Rows are points. The ring and each string are closed loops that go straight from each point to the next, and from the last back to the first. Before rounding, they use only three directions, however many columns there are. Count how often each string passes through the ring. Passing back the other way cancels.

Ring (10 x 4):
[[ -5   4  34 -38]
 [-22   7  46 -46]
 [-32   3  49 -40]
 [-36 -12  44 -17]
 [-22 -38  28  19]
 [-10 -49  19  33]
 [ 14 -56   4  43]
 [ 21 -47   1  34]
 [ 21 -32   4  16]
 [  9  -7  20 -20]]
String (17 x 4):
[[  2 -28  21   3]
 [  0 -15  -2  25]
 [ 18 -38 -11  44]
 [ 54 -95   5  46]
 [ 30 -80  -1  58]
 [-15 -31  -6  56]
 [ -3 -63   1  66]
 [ 15 -90  17  53]
 [ 16 -87  22  43]
 [  5 -77   9  60]
 [-26 -18  -3  48]
 [-21  -8  11  16]
 [  9 -43  16  18]
 [ -8 -15  -2  31]
 [ 34 -47 -14  46]
 [ 53 -65   1  27]
 [ 29 -48  15  10]]
Times through: 1
String (28 x 4):
[[-30   5  32 -18]
 [-11 -20  35 -14]
 [-17 -22  56 -39]
 [-43  -7  69 -52]
 [-28 -24  59 -33]
 [-17 -40  55 -22]
 [-36 -31  52 -12]
 [-61   1  31   8]
 [-35 -46  44  12]
 [-49 -19  26  25]
 [-39  -8  18  19]
 [-34 -13  18  19]
 [-48  -8  15  30]
 [-32  -3  16  12]
 [  0 -43  32   2]
 [ -7 -58  40   9]
 [-30 -43  41  10]
 [-58   7  26   9]
 [-40   6  21   3]
 [-13 -23  32  -6]
 [-20 -31  58 -31]
 [-39  -7  62 -44]
 [-55  22  49 -40]
 [-53  28  36 -27]
 [-43  16  61 -60]
 [-21  -8  65 -61]
 [-35  10  70 -74]
 [-53  32  42 -40]]
Times through: 3

Ring (9 x 8):
[[-12   1   7  -1  28   7 -31 -37]
 [-10  -1  29 -34  11  -2 -11 -31]
 [-11  -8  40 -55  -2 -11   6 -19]
 [-18 -14  33 -55  -1  -9  10   8]
 [-27 -16   6 -23  19   5 -10  28]
 [-30 -18 -12   1  30   9 -22  29]
 [-27 -22 -26  24  33   1 -30   9]
 [-22 -19 -24  28  32  -2 -34 -13]
 [-16  -9 -15  23  34   3 -38 -30]]
String (26 x 8):
[[-16 -15   9 -16  13  -8 -11 -14]
 [ -8 -13  24 -29   2 -20  -3 -38]
 [ -6  11  28 -23  22   9 -26 -49]
 [-12  13  22 -19  31  21 -32 -29]
 [-15  -4  18 -24  17   3 -15 -15]
 [-14 -14  23 -34   4 -13   0 -14]
 [ -8 -20  53 -76 -23 -33  30 -20]
 [-10 -13  63 -91 -22 -22  31  -6]
 [-12 -25  54 -84 -27 -35  37  -3]
 [-15 -26  49 -82 -24 -31  36   9]
 [-25 -12  28 -53   8   4   5  33]
 [-29  -6   5 -19  31  22 -21  35]
 [-22 -15   6 -17  18   0 -12   8]
 [-22 -15   2 -11  21   1 -16   7]
 [-27 -12 -10   3  33  13 -27  17]
 [-22 -24   1 -13  12 -11  -7   5]
 [-28 -33 -17   4  17 -13 -10  19]
 [-34 -23 -47  47  48  14 -45  28]
 [-32 -25 -50  54  48   8 -47  16]
 [-28 -19 -42  48  47  10 -47   2]
 [-24  -9 -22  26  42  15 -42  -4]
 [-18 -18  -5   2  20  -7 -20 -14]
 [-18 -13  -7   7  26  -1 -26 -15]
 [-20  -2 -17  26  44  18 -47 -17]
 [-18  -8  -2   1  28   5 -27 -13]
 [-17  -3  -3   7  33  11 -34 -19]]
Times through: 3
String (27 x 8):
[[-28 -22  15 -40   8  -3   5  37]
 [-18 -24  20 -39  -2 -20   9   3]
 [-20 -23  36 -65 -10 -19  23  20]
 [-20 -10  44 -72  -3  -3  16  23]
 [-14 -12  57 -86 -16 -16  27   5]
 [ -7 -15  67 -95 -27 -29  36 -15]
 [-10   0  48 -63   0  -3   4 -19]
 [-16   2  17 -21  24  12 -22 -13]
 [-16 -15  14 -23  10 -10  -7 -13]
 [ -9 -12  31 -40  -1 -18   2 -33]
 [ -6   7  30 -29  16   3 -19 -47]
 [ -9  13  19 -12  31  18 -34 -40]
 [ -5   7  32 -29  15   2 -19 -51]
 [ -6  -6  34 -40   2 -14  -3 -41]
 [ -5   1  41 -46   4  -7  -4 -43]
 [ -8   7  41 -46  11   5 -11 -33]
 [-14   1  25 -32  18   8 -15 -14]
 [-16 -12  19 -29  10  -6  -6  -9]
 [-15 -15  26 -41   2 -12   3  -7]
 [-21  -3   9 -16  27  15 -23   6]
 [-24  -4  16 -30  23  16 -15  20]
 [-27 -12  23 -47  12   7   1  38]
 [-23 -24  20 -43   0 -14  10  20]
 [-19 -21  13 -27   5 -15   0  -1]
 [-24  -9  -1  -6  29  12 -24  11]
 [-30  -6  -8  -2  39  25 -30  33]
 [-32 -15   1 -21  25  13 -13  45]]
Times through: 0

Ring (6 x 11):
[[ 42  22   4   0  26   8  12 -20 -15 -19   3]
 [ 32  -2  -6  15  -2  28  10 -30   6   3  23]
 [  3 -31  -4  -2 -37  24  17 -19  19  14  33]
 [-48 -43  23 -34 -30 -18  -2   2 -13 -15  -2]
 [-24 -13  28 -46   0 -32   6  10 -29 -34 -16]
 [ 27  19  16 -29  22 -14  20  -1 -23 -31  -7]]
String (23 x 11):
[[ 55 -11 -26  27 -32  59  32 -38  42  34  59]
 [ 64  -7 -22 -10 -46  45  64 -15  52  32  67]
 [ 16 -13   0 -12 -21  14  23 -13  10   2  25]
 [-36 -34  13   9  -8   4 -28 -26 -20 -12  -5]
 [-32 -43   5  17 -23  17 -22 -31  -5   3  10]
 [ 35 -31 -23   6 -60  52  44 -25  54  41  68]
 [ 41 -14 -14  -7 -39  35  45 -17  37  23  52]
 [ 13 -13   1  -6 -15  14  15 -17   5   0  20]
 [-30 -23  16  17  12   1 -38 -31 -33 -21 -17]
 [ 18  -4  -3  31  12  27 -14 -40 -10  -4   8]
 [  2   1   8  37  36  14 -38 -43 -36 -23 -17]
 [-19 -10  18   5  20  -7 -27 -23 -36 -28 -20]
 [ 47  11  -3 -15  -3  15  36 -11   9  -3  25]
 [ 95  41 -12 -14  12  25  59 -12  17  -2  35]
 [ 59  39   5  -2  43   5  15 -19 -22 -28  -3]
 [  5  16  20   4  47 -12 -24 -22 -48 -42 -30]
 [-11  -5  19  -4  19 -10 -17 -17 -34 -29 -18]
 [ 50  12  -2 -21  -6  13  43  -7  12  -3  27]
 [ 88  39 -11  -7  16  25  50 -16  12  -4  30]
 [ 58  34  -2  26  46  21  -1 -37 -21 -20   0]
 [-12  -4  15  22  33   1 -38 -34 -41 -29 -23]
 [ -5 -10  11   6  10   4 -14 -24 -22 -18  -5]
 [ 12 -10  -2  28   5  27 -13 -38  -7  -2  11]]
Times through: 0

Ring (6 x 14):
[[ 33  14 -32  -2  20  -4  -2  12  -9  49  16  33 -24 -11]
 [ 44  34 -23   9  29  13  24  16   3  57  31  54  -1 -21]
 [ 15  13   3  16  15   8  27  14   9   7  25  33   2   3]
 [ -9  -4  22  17  -7  -8   8   4  -5 -40   0   2  -8  29]
 [-15  -5  24  14 -27 -26 -24  -9 -34 -60 -33 -22 -24  42]
 [ -1  -7  -2   2 -14 -28 -31  -4 -33 -23 -24 -12 -37  26]]
String (27 x 14):
[[ 11  12  -2   7 -16 -23 -30  -7 -42 -15 -30  -5 -30  20]
 [ 12   6  -7   5  -2 -15 -14   2 -22  -1  -8   7 -25  13]
 [  9  -3 -10   2   5 -13  -7   7 -10   4   4  11 -25  11]
 [  7 -20 -26 -10  15 -17 -10  14   1  21  17  12 -37   6]
 [ 31  -3 -49 -15  26 -13 -13  16  -5  62  20  28 -40 -14]
 [ 50  31 -43  -3  24  -1  -5  11 -17  71  14  43 -24 -23]
 [ 34  31 -14  10   8  -1   0   4 -21  28   1  30 -12  -5]
 [ 19   3 -17   2  16  -4   5  13  -1  24  18  26 -19   0]
 [ 30   9 -28   0  28   3  15  19   9  49  33  41 -15 -13]
 [ 56  41 -35   7  40  20  32  21   9  82  43  68   1 -33]
 [ 69  69 -26  19  36  30  39  16  -2  84  35  78  16 -39]
 [ 41  44  -9  18  16  12  21   8 -11  36  14  46   4 -12]
 [ 19  12  -7   9  14   1  13  11   0  15  17  28  -9   2]
 [  8  -9  -9   4  22   1  22  20  20  15  35  29 -11   4]
 [ 13   7   3  16  27  16  45  22  29  14  46  44  10  -1]
 [ 13  23  19  26  10  13  36  10   7  -9  21  34  15   8]
 [ 10  19  14  20  -1   0  13   4 -11 -15   2  18  -1  14]
 [  8  10   8  14  -1  -6   4   4 -12 -14   0  13 -10  16]
 [  0  -9   1   6   4 -10   2   9  -2 -10   9   9 -19  17]
 [-23 -20  27  14 -13 -17  -1   2  -6 -58  -6 -12 -16  40]
 [-32 -13  47  23 -36 -25 -15 -11 -29 -95 -35 -32 -16  57]
 [-11  10  35  23 -33 -22 -21 -14 -43 -69 -42 -20 -15  43]
 [ -3   8  19  16 -21 -19 -17  -8 -34 -43 -28 -10 -19  32]
 [ -4  -8   6   7  -8 -18 -12   2 -17 -26  -9  -4 -24  25]
 [-17 -24   8   3 -15 -29 -24  -1 -20 -43 -17 -19 -35  36]
 [-20 -23  11   2 -29 -39 -44 -10 -40 -57 -40 -35 -44  45]
 [ -5  -2   6   5 -29 -36 -47 -13 -52 -42 -46 -27 -41  36]]
Times through: 5
